Each row is a point. The points of each table are mixes of a few directions, plus a little noise. How many directions does each table use, and how many do they share? Where both have some left over, give the other angles between the two spaces (their principal angles), to ten degrees, smallest first.

First (6 x 2)
[[-29 -40]
 [ 39  56]
 [-16 -23]
 [ -9 -12]
 [-17 -24]
 [ 31  44]]
Second (7 x 2)
[[  5  54]
 [  5  60]
 [ -2 -30]
 [  2  19]
 [ -5 -58]
 [  0   4]
 [ -5 -49]]
Directions: first 1, second 1, shared 0; angles 30

First (4 x 3)
[[ -9  42 -33]
 [ -2  -1  12]
 [ 23 -53  -8]
 [-11  12  28]]
Second (7 x 3)
[[  4  25  21]
 [-12  -7   3]
 [ -4  13  16]
 [ -4 -60 -57]
 [ 16  44  32]
 [-21 -13   4]
 [ 20  -3 -19]]
Directions: first 2, second 2, shared 1; angles 70

First (6 x 4)
[[ 26  11   9   0]
 [-22   0  24   6]
 [-14  34   7  -8]
 [  1 -22 -60 -10]
 [ 10  29   4  -7]
 [ -1 -52  16  19]]
Second (5 x 4)
[[ -3 -13 -45   5]
 [  4  14  50  -9]
 [ -2   4  13  16]
 [ -1   9  32  10]
 [  1 -15 -49 -23]]
Directions: first 3, second 2, shared 1; angles 70

First (6 x 6)
[[ -2  -7  20 -17  -9 -15]
 [  1   8 -20  18   9  15]
 [  2   8 -23  21  11  18]
 [  1   5 -14  12   6  11]
 [  2   8 -22  19  10  17]
 [ -4 -22  60 -52 -27 -46]]
Second (9 x 6)
[[ 20  16 -40  11  24  28]
 [ -4  -9  39 -31 -22 -27]
 [-16 -26  18  -3   0 -22]
 [ 15  14   7 -22 -10   1]
 [ -5 -20 -27  19  33   5]
 [ 21   0   5 -36   6  -7]
 [ -9  17  16   8 -29   2]
 [-22 -19  15  13  -6 -15]
 [  1  27 -34  40   3  35]]
Directions: first 1, second 3, shared 1

First (9 x 6)
[[  0   0   0   0   0   0]
 [ -3   9   7  -3 -20 -11]
 [  8 -26 -22   8  60  33]
 [  2  -8  -7   2  18  10]
 [ -7  24  21  -8 -55 -31]
 [  1  -1  -1   0   4   2]
 [  4 -12 -11   4  29  16]
 [ -5  18  16  -6 -43 -24]
 [  1  -3  -3   1   8   5]]
Second (8 x 6)
[[  2  -1   0  -1   1   1]
 [ 39 -32   3 -13  17  23]
 [-19   9  -9  10  10  -1]
 [ -5   5   0   1  -3  -4]
 [-29  38  14   2 -53 -37]
 [-11  -3 -15  11  29  11]
 [-11   4  -7   7  10   1]
 [ 36 -20  14 -17 -10   8]]
Directions: first 1, second 2, shared 1

First (9 x 8)
[[ 11 -18 -17 -43  19   8  -7  28]
 [  8 -16  26  20 -16  17   1 -10]
 [ -6  -7 -35 -40  13 -27  21  16]
 [ -3  -8 -18 -19  -1  -9   8   4]
 [ -5  -7 -23 -20  -3 -13   8   2]
 [  8  17  59  60  -1  22  -7 -13]
 [ -5   5   5  28 -29  16 -21 -28]
 [ -9  23  29  49  -8 -12  16 -22]
 [  0  13 -27 -35  27  -3 -17  24]]
Second (8 x 8)
[[-20   8  33  -1 -24  -4   5  18]
 [  9 -22  18 -16  -5  17   4  29]
 [-23  24   4  16 -23 -15   5  -4]
 [ 11  11 -41  13  36 -13 -13 -50]
 [ 25 -35  14 -27  22  23  -5  18]
 [-21  23   3  15 -17 -15   3  -8]
 [ 25 -34 -17 -12 -13  29  14  43]
 [ -7  23 -14  13  23 -21 -13 -47]]
Directions: first 4, second 3, shared 1; angles 60, 70

First (10 x 9)
[[ -4  -2   4   6  21 -16  14   2  13]
 [  7   3  -8 -11 -39  30 -26  -3 -24]
 [  3   1  -3  -4 -15  12 -10  -1  -9]
 [ 10   5 -12 -16 -53  41 -36  -5 -33]
 [ -9  -4  10  14  48 -37  33   4  30]
 [  9   4 -11 -15 -50  39 -34  -4 -31]
 [ -6  -3   7  10  34 -26  23   3  21]
 [  0   0   0   0   0   0   0   0   0]
 [  0   0  -1  -1  -2   2  -2   0  -1]
 [-10  -5  13  17  57 -44  39   5  36]]
Second (9 x 9)
[[  6   3  -7 -10 -33  25 -23  -3 -20]
 [ -8  -4  10  12  41 -31  28   4  25]
 [  7   3  -9 -12 -39  30 -27  -3 -25]
 [-11  -5  13  17  60 -46  41   5  38]
 [  4   2  -5  -7 -23  18 -16  -2 -15]
 [  0   0   0   1   1  -1   1   0   0]
 [ -9  -4  11  14  50 -38  34   4  31]
 [  3   1  -4  -4 -17  13 -12  -2 -10]
 [  7   3  -8 -11 -39  30 -27  -3 -24]]
Directions: first 1, second 1, shared 1

First (8 x 11)
[[-10 -19  27 -18  16  11  51 -17  22   3  50]
 [  6  11 -16  10 -10  -6 -30  10 -13  -2 -30]
 [ -2  -4   7  -4   4   3  12  -4   5   1  12]
 [ -5  -9  13  -8   8   5  23  -8  10   1  23]
 [ 12  22 -32  21 -20 -13 -60  20 -26  -3 -59]
 [ -8 -16  23 -14  14   9  42 -14  18   2  41]
 [  0   1  -1   1  -1   0  -3   1  -1   0  -2]
 [  7  13 -19  12 -12  -8 -36  12 -15  -2 -35]]
Second (10 x 11)
[[  3  -9   9  -2 -22   1  -3 -24  -2   4  -8]
 [ 11   6  31 -42 -15  22  11 -54  33  35 -25]
 [ -9 -35 -14  58 -11 -26   7  27 -45 -43  56]
 [-44 -12  -1 -24  -3   0  -7   6  -2 -12 -23]
 [ 14   5   5  -2  -2   4   2 -12   7  10  -1]
 [ -6  -6   2   1   4  -1   9   2   0  -4  12]
 [ 37  30 -17  17  12  -2 -19  17   0  12 -12]
 [ -6  12   7 -28  19  12   9  -1  23  14  -9]
 [ -4 -13 -13  31  -6 -15  -6  19 -26 -22  18]
 [  4  21  -9  -8  25   4  -4  20  11   7  -9]]
Directions: first 1, second 4, shared 1

First (9 x 12)
[[-13   6  -2   8   6 -15 -10  21  -1 -13  -7   3]
 [  6 -10  -1  -1   1  11   7 -11  -1   7   8  -6]
 [ -7  35   8  -7 -14 -24 -13  17   8  -7 -22  24]
 [  6 -43   1 -13   0  38  16 -42 -27  10  35 -34]
 [ 19  32   3  -1 -11  -9   4   2  30  16 -22  31]
 [  8  22  12 -19 -22  -1   1 -13   3   9  -9  16]
 [-22 -31  -4   3  13   6  -6   2 -31 -19  21 -31]
 [ 31   0   3 -10 -11  23  21 -34  15  31   5   7]
 [-30 -10 -20  41  38 -29 -19  58   3 -33  -7  -9]]
Second (9 x 12)
[[-27  50  25 -36 -40 -33 -27  11 -21 -23 -24  24]
 [ 18 -34 -18  25  27  23  19  -8  14  16  17 -16]
 [-32  60  30 -43 -48 -40 -33  13 -25 -27 -29  28]
 [  3  -6  -3   4   5   4   3  -1   3   3   3  -3]
 [ 11 -20 -10  15  16  14  11  -4   8   9  10 -10]
 [ -2   4   2  -3  -3  -3  -2   1  -2  -2  -2   2]
 [ 15 -28 -14  20  22  19  15  -6  12  13  13 -13]
 [ 14 -27 -14  20  22  18  15  -6  11  12  13 -13]
 [ -1   1   1  -1  -1  -1  -1   0  -1  -1  -1   1]]
Directions: first 3, second 1, shared 1

First (8 x 12)
[[-16  -2 -12   1  -7  25   8   0 -19   4  38  -2]
 [ -7   2  -9  -6  12  10  -6  -2  -4   4  15  -6]
 [ 17   1  15   1   2 -26  -4   1  18  -5 -39   4]
 [ -6  -4   0   9 -22  10  15   3 -13  -2  17   6]
 [ -1   4  -6  -9  19   1 -12  -3   4   3   1  -7]
 [ 26   2  21  -1   9 -39 -10   0  29  -7 -60   4]
 [  0   1  -1  -2   4   0  -2  -1   1   1   0  -2]
 [-12  -3  -7   6 -16  18  12   2 -17   1  29   3]]
Second (11 x 12)
[[ -3 -24   1  -6 -18  -6  -5  38   5  14 -47  24]
 [ -3   3  -4   4 -14 -25 -29 -38 -23  -8   6 -22]
 [ -5  -5   9   5  10   3   4  14  -2  14   2  21]
 [  6   5  -4 -13   6  -6  -1 -23  -1 -14  -3 -27]
 [  2   5  -5   1  -5  -2  -5  -2  -1  -6   7  -8]
 [  9  12  -8  -3   5   8   7  17  10  -9  14  -7]
 [  6   9  -8   3  -7  11   6  20  12  -7  11   0]
 [ -3   2   5   5  10 -16 -15   4 -16   9  15   7]
 [ -9  -7  15  -9  26  31  43 -54  16   1 -11  -5]
 [  0   4  -6   9 -16  -1  -8   1  -2  -4   8  -1]
 [ -2  -5   4   3   3   4   4  24   2  11  -2  19]]
Directions: first 2, second 5, shared 0; angles 40, 50

First (10 x 14)
[[ -9  -4 -14 -18  -7 -49 -12 -16  12  10  -8 -41  38 -33]
 [  2  -7  -7  -4 -11 -25  -1  -2   6   5  -1  -9  15  -7]
 [ -8   4  -4 -11   6  -9  -7 -10   4   2  -6 -20  11 -15]
 [-15  13  -4 -17  19   3 -11 -15   0   1  -9 -27   7 -22]
 [ 11  -1  11  19   1  37  12  16 -10  -8   9  38 -32  31]
 [  3  -3   1   5  -4   0   3   4   0   0   2   7  -2   6]
 [-12  19   7  -5  29  40  -4  -7  -8  -8  -4  -2 -21  -2]
 [  7  -8  -1   6 -12  -9   4   7   2   2   3  10   1   7]
 [ 12  -1  10  18  -1  33  12  15  -9  -7   9  37 -29  28]
 [ 10 -12  -3   6 -19 -23   4   6   4   5   4   6   9   6]]
Second (10 x 14)
[[ 14 -23   0  20 -10 -19  -5   3 -13 -16  -1   2  42   3]
 [ -5   0  27   2  23  35   3  -9   4 -12   4   7 -13 -15]
 [  9  -7  13  -1 -15   9   7   9  16 -13  -5  -4 -11  13]
 [  0   6 -17 -13 -10 -22  -5  -6   6  30  -5 -29  20  13]
 [-24   5   4 -18   9 -18   1  -9  16 -10   3   5 -25 -60]
 [ -9  10 -36  -1 -10 -29  -7   9 -18   1  -3   8  -2  -4]
 [  8 -16  17  15  -4   0  14   5   3   2  19  41 -14  -8]
 [ -7  26  -7  -7  26  32  -2 -11 -12  36   3  -6  -9  24]
 [  0   5  -6  -2  -3   6  -4   6  -3 -12 -10 -11  -2   9]
 [ 12  -7   6   6  -7   8   0   3   2  -4  -5 -12  15  23]]
Directions: first 2, second 6, shared 2

First (11 x 18)
[[  6   4   5   8   1   3  -6   2   7   9   5   4  -8   2  -3   0   1   0]
 [ 44  -9   6  -8  11   9   6 -10  19 -16  18 -42  60 -44  -3   6  16 -15]
 [-32  -3  -5 -11  -1  -8   8 -14  -8 -16 -22   1 -14  20   7  -9 -16  12]
 [  6  14  17   9   6   6  -5   9  27  19  14   5 -27  16  -7   4   0  -3]
 [  4 -12 -18 -15  -8  -6  11  15 -28 -11   2  -5  34 -22   3   8  13 -11]
 [ -7   1   1 -14   1  -3  11   9   3  -4   2  -6  -1   6   0   5   2  -5]
 [ 10  -9  -6 -16   1  -1  12   2  -5 -16   4 -20  34 -21   1   5   9  -9]
 [-18   4  -9   7 -10  -5  -5  16 -20  15  -5  29 -27  17   1   1  -2   3]
 [-11  11  12  10   4   2  -7  -5  18  12  -3  11 -36  25  -2  -5 -11   8]
 [-12   3   0 -15  -1  -5  13  16   0  -1   4   0  -8  11  -1   7   3  -6]
 [ 10  -4  -4  45  -4   8 -38 -40 -15   9 -20  22  -6 -10   5 -22 -15  23]]
Second (10 x 18)
[[ 10 -10  -4 -18  -7  -6  15  16 -26   0  -1  -7  30 -20   3   6  11  -7]
 [ -7   8  -9  27  15  12 -24 -31  43 -23   9  -8 -14   7  -3  -5  -9   2]
 [-15   9 -17  18   3   4 -16   2  16  -6  13  13 -23  13  -4   4   1  -5]
 [ -4  -8  13  12   5  12 -11  12  17  13  -6   3 -12  -1   7  -4  -1   1]
 [  3  14  26  -1   6   5   4  27  32  27  16   4 -32  21  -6   9   4  -7]
 [-13 -10  11  -6  -1   2   4  22  -2  13 -12   5 -10   4   9  -2  -1   1]
 [  6  -4   6 -25  -5 -14  22 -21 -27  -9 -18 -14  23  -4   1  -7  -8  10]
 [ 31  -9  15 -13  -8  -5  13   0 -30  16  -9  -8  33 -23   1  -3   5   4]
 [-24   8 -26  14  10   5 -14 -15  29 -32  15  -2 -15  13  -4   4  -3  -6]
 [ 13   2 -16  -7 -16 -16   7 -12 -52   2  -7  13  20  -9  -4  -2   1   7]]
Directions: first 4, second 6, shared 4

First (8 x 20)
[[ -4  -7 -11   5 -35  -9 -34  37   7 -16   4 -17   2 -17  -5  -4   9 -16
   -5   6]
 [  5   6   1  -8   9 -14  16 -19   0   1  -2   7  -8   5   0   2  -4  11
    2  -1]
 [  9   9  16  -2  28  15  18  -2  -4  21   5  11  14   7  11   6  -9  11
    0   6]
 [ 12  10   9  -8  12 -10  14   1   0   9   6   6   5   1   8   6  -6  13
   -2   9]
 [-22 -14 -14   8   0  15   0 -39  -4 -13 -18   1 -21  12 -15  -9   6 -12
    8 -25]
 [ 10   9  10  -8  25  -3  25 -19  -3  13   1  13   1   9   6   5  -8  16
    2   2]
 [  6   0   3   5 -25   2 -32  60   6   0  14 -15  22 -20   7   2   5 -11
   -9  18]
 [-16 -12 -14   6 -12   3 -10 -17   0 -16 -11  -5 -16   3 -12  -7   7 -12
    4 -15]]
Second (9 x 20)
[[-19 -15  -1  21  -2  49 -24  14  -5   3  -5  -7  13   1  -4  -6   6 -24
    1 -10]
 [ 10  11   8 -12  27 -13  34 -34  -3  10  -1  16  -7  12   5   5  -9  21
    3  -1]
 [ -4  -3  -4   1  -2   0   0  -8   0  -5  -4   0  -6   2  -4  -2   2  -2
    2  -5]
 [-12 -10   6  19   3  51 -21  25  -5  11   1  -5  23  -1   2  -2   3 -19
   -1  -2]
 [  7   3  11   7  -6  18 -20  51   1  13  14  -7  29 -12  11   4   0  -7
   -7  17]
 [ 14  10   0 -13  -4 -35  11  -1   4  -3   5   2  -7  -4   3   4  -3  14
   -2   9]
 [  5   3 -11 -12 -13 -40   7 -16   5 -16  -2  -1 -21  -3  -6  -1   1   8
    0  -1]
 [-12  -9 -17  -2 -12 -16   2 -34   1 -21 -13  -2 -28   5 -14  -7   5  -4
    5 -17]
 [ 12  10   7  -8   8 -14  12   2   1   7   6   5   3  -1   7   5  -5  12
   -2   9]]
Directions: first 3, second 3, shared 3

First (9 x 24)
[[  1  13  -3  -4   4   4  -3   1 -13  -7  -3  23  10   2  -9   1   6  -6
    6 -15   7  -5   2  -6]
 [  5 -14   7   1  -4  -4   4  -2  17   2   7   1 -16   8  -2   5   0   5
   -3  -6 -10  -5  -4   4]
 [ -1  10  -4  -1   2   3  -3   0  -9  -4  -3   8   9  -3  -3  -2   2  -4
    4  -4   5   0   2  -4]
 [ 20 -43  24  -3  -8 -13  13  -4  49   3  24  18 -52  33 -12  20   3  13
   -8 -31 -30 -19 -13   7]
 [-14   2  -9   8  -2   2  -3   2 -10  10 -11 -51  15 -22  22 -13 -12   2
   -7  44   7  20   3   6]
 [  5 -31  12   4  -7  -8   7  -1  30   9  10 -23 -29   9   7   6  -6  11
  -12   8 -18   0  -6  11]
 [ -7  26 -11  -1   5   7  -7   1 -27  -6 -12   7  27 -12  -1  -8   3  -8
    7   3  17   5   7  -7]
 [  6  26  -4  -9   7   6  -4   0 -20 -16  -1  60  15   9 -24   6  16 -12
   15 -41  11 -15   4 -14]
 [-14  10 -11   6   0   4  -5   2 -16   7 -13 -44  21 -23  21 -14  -9  -1
   -4  41  11  19   6   4]]
Second (10 x 24)
[[ -8  21  17 -17   8 -14   0   4 -22  15  13 -25  26 -20  11  21 -10  -4
  -25   3   7  16   4   8]
 [  5   3   3 -13   0   1   5   6 -13   2   1  11  -1   1  -7   9  -3 -16
    9 -13  -8 -12  -9  -4]
 [  5  -3   9  -7   1  -5   3   1   4   1   8  13  -7   7  -7  11   1  -2
   -2 -17  -6  -7  -3   0]
 [ 13 -10   6   8   2  -3  -3 -11  34 -16  13  54 -22  30 -21   3  20  20
    0 -39   0 -12   7  -3]
 [  7 -25   2  25  -3  -2  -6 -16  55 -13   9  23 -29  28  -7 -11  17  38
   -8 -11   1   2  12   5]
 [ -2  -3  -9  12  -2   5  -4  -3   7  -5  -7  -3  -1   1   3 -13   3   7
    4  11   4   3   4  -1]
 [ -3   2 -27   2  -6  21   2  10 -29  -4 -30  -8   6 -10   2 -22  -6 -27
   35  23  -2 -11 -11 -13]
 [-15  24  -3  -9   5  -2  -2   8 -36  13  -7 -43  34 -31  19   1 -14 -13
  -10  30  12  19   3   4]
 [ -8 -14   4  -1  -6  -5   5   6   0  18  -2 -60  -2 -17  23   0 -19  -2
  -11  39  -9  13  -7  11]
 [  7   4  -1  -1   2   3  -1  -3   2 -11   1  38  -3  13 -16   1  10  -1
    9 -25   2 -11   2  -7]]
Directions: first 2, second 4, shared 2

First (10 x 32)
[[  6  -7  -3  16 -13  33   2  10  12  -3   0  -4  -5   7 -18  -5  -2   3
    4  -6 -11  11  -2  -2   2  -1 -11   0 -12  -3   2 -20]
 [ -2   0  -4  -6  12 -13  -6 -14  -1   3   3   0   5  -1  13  -2   1   0
   -3  17  12 -15   2  -1  -4   5  10   5  14   6  -9  10]
 [  9  -9  -2  23 -22  49   6  20  16  -5  -1  -6  -9   9 -29  -5  -3   3
    7 -16 -20  21  -5  -2   5  -5 -20  -2 -22  -6   7 -31]
 [  1  -1  -1   2  -1   4   0   1   2   0   0  -1  -1   1  -2  -1   0   0
    1   0  -1   1   0  -1   0   0  -1   0  -1   0   0  -3]
 [ -3   2  -3  -8  13 -18  -6 -15  -3   3   3   1   5  -3  15  -1   1  -1
   -4  16  13 -15   3  -1  -4   5  11   5  15   6  -9  13]
 [ -5   8   7 -13   4 -26   3   2 -14   1  -3   5   1  -6   8   7   2  -3
   -3  -8   1   2   1   3   2  -4   4  -6   0  -3   6  14]
 [  5 -11 -12  14   2  27  -8 -11  18   1   7  -7   2   7  -3 -11  -2   4
    2  22   6 -11   0  -5  -5   8   1  11   8   7 -14 -13]
 [ -2   1   0  -4   4  -9  -1  -4  -3   1   0   1   2  -2   5   1   1   0
   -1   4   4  -4   1   0  -1   1   4   1   4   2  -2   6]
 [ -3   8  10  -8  -5 -15   8  13 -13  -1  -6   5  -3  -5  -2   9   1  -3
   -1 -21  -8  13  -1   4   5  -8  -4 -10 -11  -7  13   6]
 [ -6   9   7 -16   7 -32   2  -1 -16   1  -3   5   2  -7  12   8   2  -3
   -4  -6   4  -2   1   4   1  -3   6  -5   4  -2   5  18]]
Second (11 x 32)
[[  1  -8  -7   1  -1  16   0   0   7  10  -5   2   5   2   4 -11  11  -3
    5   2  -9  -7   0   0   5   2   7 -13 -12 -13  -3  -7]
 [ -8   6  -4  11   3  17  -2  -3   8   2   5   8   1   1  -2   0   9  11
    2  16  17  -4   1   5 -14  19  -3   3   7   5 -13  -9]
 [ 11 -18 -12   1 -10  20  -3  -7   4   1  -7 -10  -2   6   7 -17 -11  -7
    5   4 -12  -5   1  -6  12 -10   5   3  -9 -10   1  -5]
 [  0  -4  -4  15   3  26  -2   5  22   6   7   1   4   6 -16  -3  14   5
    3   7  -2  -2  -3  -1  -6  10  -4  -6  -2   3  -8 -18]
 [ -5   4  -1   0  -3   6   2  -2 -10  -2  -3   7   0  -3   6  -1   3   7
    0   3  15  -3   4   6  -8  12  -1   4  -4  -2  -7  -1]
 [ -7  20  19 -15  17 -60   1   7  -7  -2   8   2  -2  -8  -2  26  -2  -8
   -7 -13  -7  12  -5   0   2 -16   0  -6  23  13  17  26]
 [  7  -7   0   8  -8  15   0   3   2  -7   2  -7  -2   4 -12  -2  -7   3
   -1  -5  -1   4   0  -4   0  -1  -7  10  -6   6   0  -9]
 [  1   5   1  -7   5 -28  -5  -8  -1  -6   3  -7  -8  -1   9   5 -19  -8
   -1   8  -4   3  -1  -4   5 -15   3  10  24   9   8  17]
 [  4  -9 -10  -2  -6  12  -1  -9  -2   2  -7  -2  -2   1  14 -13  -6  -4
    4   8  -2  -7   3  -1   6  -2   6   2  -5 -10  -3   0]
 [  6  -5   3   2 -11   5   2   2 -10 -10  -1  -7  -3   1  -7   0 -12   3
   -3 -10   2   5   1  -2   1  -4  -7  12  -8   5   3  -3]
 [-11  15  15 -13   9 -29   8  13 -13   6  -2  14   7  -9  -1  15  20   1
   -5 -19   1   4  -1   8  -3   4   2 -19  -8  -4   6  10]]
Directions: first 2, second 5, shared 1; angles 30
